Each row is a point. Examples show where two turns around zero, p and q, send a point. Where does a point land after both, in the order given? Backwards means that the second turn is done in reverse. Each puzzle has new turns, and all numbers are rounded.

Turn p:
[-24.4 -15.3] -> [-11.6  26.4]
[-1.3 12.3] -> [12.4 -0.5]
[-18.7   1.8] -> [ 4.5 18.2]
[25.5 -4.0] -> [ -7.7 -24.6]
[18.9  5.2] -> [  2.4 -19.5]
Turn q:
[28.2 -6.8] -> [25.9 13.0]
[-18.1  11.8] -> [-21.4  -2.7]
[-10.1  -4.9] -> [ -4.6 -10.3]
Where do these land?
q, then p: [ 23.3 -16.9] -> [ -2.1 -28.7]
q, then p: [ -5.4 -20.3] -> [-20.1  -6.1]
q, then p backwards: [ 3.9 23.9] -> [-18.7 -15.3]
q, then p: [-20.9   8.0] -> [-4.2 22.0]
q, then p: [-0.8  5.3] -> [4.1 3.5]

Turn p:
[-14.1  13.0  -6.1   3.3] -> [ 7.4 -0.1 15.0 11.7]
[-35.1   1.0   7.2   9.2] -> [  2.3 -21.8  29.7   2.6]
[ 37.2   8.3  -9.2 -29.9] -> [-12.4  41.3 -23.9  -0.4]
[21.6 -0.8  0.7 14.2] -> [ 14.3   1.1 -20.7  -5.8]
[-18.6 -25.4 -10.9   9.2] -> [-12.4 -30.2  -0.9  11.2]
[15.8 -3.5 10.3  1.1] -> [  2.4   4.2 -11.8 -14.4]
[-6.8  7.6  7.9 -7.1] -> [-1.4  5.7 12.7 -4.8]
Turn q:
[-21.5 -25.5 -19.7   3.8] -> [-16.6   4.2 -15.7  31.3]
[24.4 -4.9  8.8  2.6] -> [ 12.1 -14.3 -11.0 -15.2]
[-18.0  21.4  -1.8 -26.4] -> [-23.8  14.9  24.6  -9.4]
[11.2  4.0 21.7  7.3] -> [ 17.0 -15.4   8.3  -8.5]
[-8.2 20.9 -3.0 -6.3] -> [-3.5 15.9 15.7 -6.4]
[ 12.2 -15.9  -6.1  19.1] -> [ 14.9  -5.3 -22.0   8.3]
Where do these land?
p, then q: [ 15.0  17.5 -11.2 -11.6] -> [14.7 20.4  8.7 -9.1]
q, then p: [-57.9  -1.9   2.7   5.2] -> [ 40.6 -30.7  17.9 -21.9]
p, then q backwards: [ -9.6 -10.9  -0.3   7.5] -> [  0.6 -10.1  12.3  -3.7]
q, then p: [12.6  3.1  8.9 15.3] -> [ -3.0   8.7 -19.3  -4.8]
p, then q: [ 17.8   4.2 -13.5  -8.8] -> [ 7.3 23.2  1.0 -0.3]
p, then q: [ 1.1 -8.8 22.5 -2.0] -> [-22.3  -6.4   4.1  -6.0]
q, then p: [21.0 -3.2 -9.0 -5.7] -> [-13.9  10.0  -1.9  16.3]

Turn p:
[-20.5 -14.2  16.6   2.0 -24.7  -5.1  -2.4  -6.1] -> [-17.9  -0.5  23.4   7.3   3.7   4.5  -2.3 -24.8]
[  2.2  33.7  -2.3  13.6  13.7  13.2 -16.8  17.8] -> [10.8 -0.7 -9.9 23.8 17.5  0.3 13.7 31.9]
[ 25.8  13.0  12.7  15.9   6.4   9.3 -24.0  10.8] -> [  5.3  -6.6 -14.0  19.7  -1.4  28.5  13.9  20.2]
[ -9.4 -14.1  18.2 -17.0   1.6   8.0  14.6 -14.4] -> [  7.3   3.6   7.3 -19.3   8.4   3.4   4.8 -28.2]
[  2.2  -7.0  -9.1  12.8   5.8   5.9  20.3 -12.5] -> [ -0.8   4.0 -17.7  -3.7 -10.1 -16.0   6.9 -13.6]
[ 16.3  11.8 -13.7   8.1   9.3  30.1 -32.4   5.8] -> [ -3.0  20.5 -13.4   8.0   1.7  17.1  23.1  35.1]
[ -1.5 -16.7 -20.4 -12.8  -1.0 -22.0  22.3  27.0] -> [-15.5 -18.1  -6.9 -23.0   1.4 -17.7 -32.9   5.5]
[  7.4  14.5 -11.8 -11.5 -11.5 -13.1  10.9  -1.6] -> [  6.1 -14.3  12.1  -7.7 -13.3 -15.1  -2.2  10.3]
[-22.5 -21.0   9.7 -11.1   0.5 -26.4   7.6 -26.8] -> [  7.9  12.1  19.0  -5.1  -7.9  -5.0 -25.2 -36.3]
Turn q:
[  5.1   0.8  11.4   1.6  29.1   3.9 -11.4   8.1] -> [  2.0 -18.8  16.0   3.7  15.0   3.0  14.6 -11.8]
[-17.8  11.2  27.2  12.9  13.5 -16.2   0.3  14.0] -> [-22.2  -3.6  31.2  -7.0  -3.4 -14.7  12.2  -9.4]
[-12.3 -24.3  -9.2  -9.4  -7.2   4.3  15.6  -6.7] -> [  1.8   8.7 -20.7  12.2 -21.7   4.0   0.0 -11.3]
[ -7.2   7.5  28.2   3.9  -3.8   3.8  25.7 -14.0] -> [-23.3  28.3   8.5   6.4   6.4  -1.4  -5.0 -16.7]
[-11.2   7.8  -1.8  -6.8   7.2   8.3  14.7 -13.6] -> [ -3.4   7.4  -9.6   7.3   7.0 -12.7  -7.4 -16.7]
[  7.1  -5.0  -4.4  14.9 -16.4  27.7  15.3   6.9] -> [13.3 29.6 -5.8 14.4  3.3  1.3 12.7 13.0]
[  4.9   8.9 -23.5 -20.4 -17.2   1.0   0.7   2.4] -> [ 17.5   4.1 -22.3 -19.1  -2.0  -3.5 -11.7   6.2]
[ -3.1 -11.7 -19.4  12.0  10.8 -23.9 -19.9  -4.5] -> [  2.5 -33.0   5.5   9.2 -16.8  -2.5 -10.8  12.6]
[-14.1  -4.7 -30.4  16.2 -18.3 -23.6 -13.1  -7.9] -> [ -1.6 -14.5  -8.4   4.2 -27.4 -15.2 -19.1  29.7]
[ 54.9  -7.4   9.3 -32.9  14.7   4.8   6.9   9.8] -> [ 32.4   1.0   7.2 -17.6  21.2  47.3  -3.4 -22.5]
[ -6.3  16.7  12.7   8.1 -12.4   9.9 -34.8   5.4] -> [-19.2  -9.1  -1.6 -13.6  18.2  -5.5  17.8  26.8]
Where do these land?
p, then q backwards: [ -8.2   1.5  -3.4  27.9  17.0 -16.4   1.5  18.9] -> [ -6.4   0.2 -19.7   4.6   3.0   9.7  -0.3 -35.0]
q, then p: [  1.0   1.1   8.7 -16.9   5.1  19.3  -9.0   1.3] -> [ 10.1  10.9 -12.8 -15.2  -0.8 -14.9   0.9  -2.9]
p, then q backwards: [ 17.0  -6.7   1.7 -13.3  17.1 -23.1   3.7 -10.7] -> [ 13.4  -6.0 -22.1 -16.4  -5.1 -18.9   9.9   3.5]
p, then q: [  1.5  -6.2 -24.6   9.8  14.7  19.2  11.0  -9.9] -> [ 14.0   1.1  -3.1 -16.9  -8.1 -20.3 -24.0   0.1]
q, then p: [  6.8  15.5   4.0 -16.3   1.6 -24.0  10.2 -14.6] -> [ 8.9 23.5 20.9  0.5  0.8 19.2 -1.3  4.9]
q, then p: [12.1 -4.3 -1.4 53.6 -8.1  3.8  1.5 17.9] -> [ -4.7 -45.8 -14.8  23.1  20.8  10.5   4.7  -2.1]
p, then q: [ 12.1 -15.6   6.8  -9.6  -7.8 -24.9  12.9   2.7] -> [-13.0  -9.0 -24.4   0.0  -4.5  20.7   5.2   7.9]
q, then p: [ -5.7  21.1  -4.3  -9.0 -41.6  15.4   3.7  20.2] -> [ 17.1 -21.4  13.7 -17.3   7.4 -20.2  -9.6  34.3]
p, then q: [-13.4  -1.3   9.2 -16.2   8.6   7.9   7.6 -17.8] -> [ -2.7   0.5   2.9  -4.9  19.0   9.4 -18.8 -14.0]
q, then p: [-23.1  -5.1   3.3 -10.1  -6.6  22.8 -43.0  -8.2] -> [-20.1  11.2 -17.9 -20.7  10.7 -34.2 -23.9  -3.7]

Turn p:
[  2.8 -35.9  22.3 -30.7  -0.8 -18.7 -11.6  18.7 -10.2  -5.2   4.0] -> [-30.7 -11.8 -10.6  34.1  -6.1  26.0  21.3 -12.1  -4.5   1.7  -4.8]
[ -1.5   2.7  -5.3  25.9   1.4 -25.2   2.2   5.2  -4.2  -2.7   1.4] -> [ -7.6  13.3  -4.6  -7.2  21.9  -7.6   0.3 -10.3   4.0 -19.2   8.2]
[ 9.5 20.9  1.6  2.7 23.9 17.3 13.8 -8.2  6.1 -2.9  8.1] -> [  6.5   4.3 -13.8 -24.0 -15.5  -2.8 -16.8  14.0  -5.8   8.4  10.9]
[ -1.9  23.2  -1.5  -7.5   7.4  -9.3 -27.5 -26.3 -32.6  16.9  10.8] -> [ 13.5  11.8 -29.9  24.8   4.1 -14.7  -8.7  29.4  17.4  -9.6 -16.0]
[-28.8  -6.0 -13.0  20.1  -6.1 -13.0  14.6   3.3  36.5  19.4 -11.1] -> [  9.3  24.9  42.9 -11.2   1.7   9.2  -6.1 -17.1  -4.1 -24.2   3.3]
[34.0 -7.1 19.8 -9.4 -0.3 -0.2  4.9 11.3 17.3 17.1 15.1] -> [-26.5  -0.4  -1.8   1.3   0.0  11.2 -13.9   6.3 -36.3  13.3 -10.0]
[  6.4   1.4  -1.1  -3.6   5.3   1.4  -2.7 -26.1  16.8 -11.7  -8.8] -> [  8.9 -17.2   1.0   0.6 -16.8 -10.7 -16.8  -2.8  -5.8 -12.4   4.7]
[-24.4   0.2 -23.2   0.8 -12.5  13.7 -16.5   6.2 -13.9 -16.9   5.3] -> [ 14.8  -2.6   0.8  -6.3  -2.0 -10.7  24.7 -10.1  29.4   4.8 -17.6]
[ 11.9  -2.5  14.6  12.8   2.5  23.7   0.1   6.4 -18.2   4.7   5.3] -> [-10.9 -11.4  -5.4 -13.5  12.6   7.3   0.5  23.5   6.3  15.7  -1.7]
[  1.9  10.5  19.7   6.0  -2.9 -29.6  -3.8  11.3  14.5   3.3 -16.5] -> [-19.6  13.9   9.0  17.4  10.4  -3.0 -21.5 -16.7  -0.5  -3.8  15.1]
[-14.0   2.7  -6.2 -10.5 -25.5  32.5  33.7 -17.3  12.6   8.1  12.8] -> [ 44.9  -8.1  15.7 -17.2  -2.8  22.3  -4.7  -0.4 -15.2  18.0 -13.3]
[  4.1 -10.2 -27.7  -6.5   7.6   7.3  -7.2  15.6 -24.7 -30.1 -26.5] -> [ -2.8 -16.8  -3.3   1.2  -7.5 -26.5  41.8  -3.7  15.2   7.3  21.2]
Turn q:
[ 31.0  19.0 -25.0 -20.1   2.0  31.2   5.4  -0.3  -6.6 -14.7  35.0] -> [ 15.8  -6.2  -8.9  -5.7 -17.2   6.2  -6.1 -24.7  34.1 -46.2 -12.9]
[-27.7   9.6   2.3 -19.5  -1.6  17.3   0.3  -4.1  20.6  -7.7  -0.8] -> [-17.8 -17.1 -20.2   1.4   8.4 -11.0  11.8 -17.1 -14.2 -12.6   6.6]
[  2.0 -14.6  26.7  -5.0  -5.0  -5.9  21.6  23.3  -0.7 -10.5 -48.4] -> [-15.3  -0.6   3.5  18.7  26.1 -22.8   4.8  26.5  22.1  24.4  29.4]
[ -1.9  -6.0  -5.6   7.2 -14.6  -6.3 -29.0  16.2  -0.3   6.2   1.1] -> [-24.4  12.0  10.9   2.5 -15.0   2.4 -14.8  -0.2  -6.7   6.9 -10.5]
[  6.8   7.7 -30.8  -8.6   4.8   3.3  -6.4 -13.0 -13.3 -11.2  12.3] -> [ 15.8  -4.4   4.0   8.9  -0.6  13.0 -13.6 -24.4   4.2 -16.5 -14.8]
[  5.6   8.4  10.7   2.4 -11.6 -20.0  -4.4  -7.3  -4.5   3.2  -2.1] -> [-0.2 -5.6 22.9 -8.9 -2.1  1.0  6.5  0.6 -0.6 13.3 -2.0]
[  8.7 -20.5  11.7 -11.2 -31.9   6.3  25.7 -25.0   0.8   7.6 -11.9] -> [ 15.2  -9.5  -8.6   6.2 -16.0 -16.5  19.8 -14.0  17.5  33.4  18.1]
[ -5.6   4.7   1.2 -19.5  -0.8  10.2  26.0  17.7  13.3 -31.2  30.2] -> [ -3.4   3.6 -20.1 -28.4  18.8 -19.2  -2.6 -22.2  19.9 -26.0   8.1]
[-18.8 -29.6   0.8   0.3  22.2  21.8 -13.5  17.2  -7.4  -3.5  -5.6] -> [-15.2  24.2 -24.1  19.5   5.7  14.2 -13.0   5.9 -10.2  -7.5  20.0]
[ -0.6  16.0 -10.0  15.2  20.4 -12.1  -8.9  -0.6   7.8  33.5 -15.4] -> [  1.6  -9.1   1.8   9.1   1.3  12.7   6.1  31.4 -19.3   4.8 -29.9]
[  3.9 -24.2   3.7  -4.0  12.8 -11.4 -12.5 -17.1   5.3   1.3  22.1] -> [ 10.0  30.8   1.1  -4.9  -3.5  12.8  16.2 -15.3 -11.6   1.5  -2.7]
[-26.2   2.4   0.6  14.3   1.9 -17.6  -3.5  11.6 -15.5  23.1  -6.1] -> [-11.2  -6.8  -1.7  -8.8   7.8  19.1 -15.8  17.7 -18.0  24.1  -5.1]
[ 20.0  15.7  -8.5  41.1  -0.7 -21.6  19.6 -14.5   6.7   1.2  -4.6] -> [ 38.6  -6.3  21.0 -10.5  -1.9 -20.7  -7.1  23.2  -7.3   7.7 -17.8]
[  2.9  11.4  22.2   7.6   2.0   4.9 -20.5  -4.2  -6.0   2.7  -5.5] -> [ -9.4  -4.9  18.4   0.8 -12.2   8.8   7.8  12.5 -10.1  -7.5  13.2]
Where do these land?
p, then q: [  7.8   4.5  18.7  10.9  -9.7  -9.8 -11.8  41.3  11.6  -5.9  -8.6] -> [ -3.7 -15.1 -11.8 -10.5   7.0  16.7  16.8   1.0 -40.8   7.3   2.9]
q, then p: [-11.3 -11.3  -4.0 -29.0  29.5 -12.0  -8.9  14.1   8.2  16.6  -6.0] -> [ 17.0  15.0  11.7 -26.2 -14.5  -2.1   6.3  15.2  17.0   2.4  25.8]
p, then q backwards: [ -6.8  21.2  22.1  13.0   4.9  20.0  -2.8 -12.4   5.0  14.5   8.5] -> [  5.6   0.5 -11.3  21.6  -0.5  -8.4   9.4  25.6 -23.0   7.2   5.5]
p, then q: [ -3.3  28.4 -10.2  -0.2   3.1 -17.5  17.3  -4.7  15.8 -44.4   0.6] -> [ 23.7   0.6  20.5  -0.8 -13.8  10.5  16.5 -39.9  -4.0   2.4 -24.8]
p, then q backwards: [-36.3   3.6 -14.9  -4.4  -8.2  22.9   8.5   3.6  11.6  -0.2   0.8] -> [ 31.0  -2.5   1.4   1.6  -7.8 -18.4   4.0 -19.7 -14.0   4.9  19.8]
q, then p: [ -8.8  -6.3  -9.2  23.6  -9.0 -19.5  -7.6 -15.2   8.7  18.8  -7.5] -> [-3.7  6.2  6.1 22.0 25.9 -1.2  6.4 24.6  1.1  7.4  6.6]
p, then q backwards: [  9.8   7.2  21.5   0.4   6.5  -5.2  22.3  -0.9  11.4 -11.3   4.8] -> [-28.5  -6.8  -0.1   5.1  -5.5   7.0  -1.4   0.8 -19.4  -3.2  10.5]
q, then p: [ -3.6  11.2   1.5  17.2  -4.8  43.8  -2.8  26.0  -1.5 -25.6  -8.2] -> [-15.8  -1.1 -14.8  -4.3   1.4  -9.8  12.3 -40.1  21.5 -14.9 -27.4]
q, then p: [  4.3 -12.7 -14.3 -35.4   5.0  19.4  -8.1 -10.1  12.9   0.4 -11.1] -> [ 23.1  -5.7  10.0 -29.2  10.9  -7.7  -6.3  -4.6   0.6 -24.3  12.1]
p, then q: [  3.0  -8.1 -13.0  14.5  -3.8 -14.2   5.2 -11.8  14.0  18.1  23.5] -> [ -0.1 -12.0  18.8  18.5  18.0   6.9  -7.1  -3.5  10.8 -15.0  17.1]
q, then p: [  8.2  -9.0  -9.3  23.0  -6.8 -12.1 -18.0  -9.1 -37.4   3.9   6.5] -> [-12.2 -14.7   6.3   8.9   9.3  -4.7 -21.0  22.5   8.9  24.5 -24.5]
p, then q: [ 12.9  -8.4 -12.0   5.7  -1.1  -2.3   2.5 -11.0 -25.8  22.4 -10.6] -> [  3.0  15.4  -1.8 -11.3  20.2   1.2 -17.4  20.6  15.1  -9.0   1.4]
q, then p backwards: [ 16.2  -7.2  -5.2 -52.4  -3.9  -2.1  -5.8   4.8 -40.9   1.1   2.0] -> [-47.7 -14.5  36.6   0.0  -9.8  -6.7  -5.1  21.2  -8.1 -18.1  -3.5]
q, then p: [  7.7 -13.2  28.3  12.9  -1.7 -11.4   9.9 -14.4   6.4  -8.6   5.4] -> [  0.8  15.3 -22.7   6.8   7.1  10.3  -9.9   0.3 -22.9  14.5  -0.5]
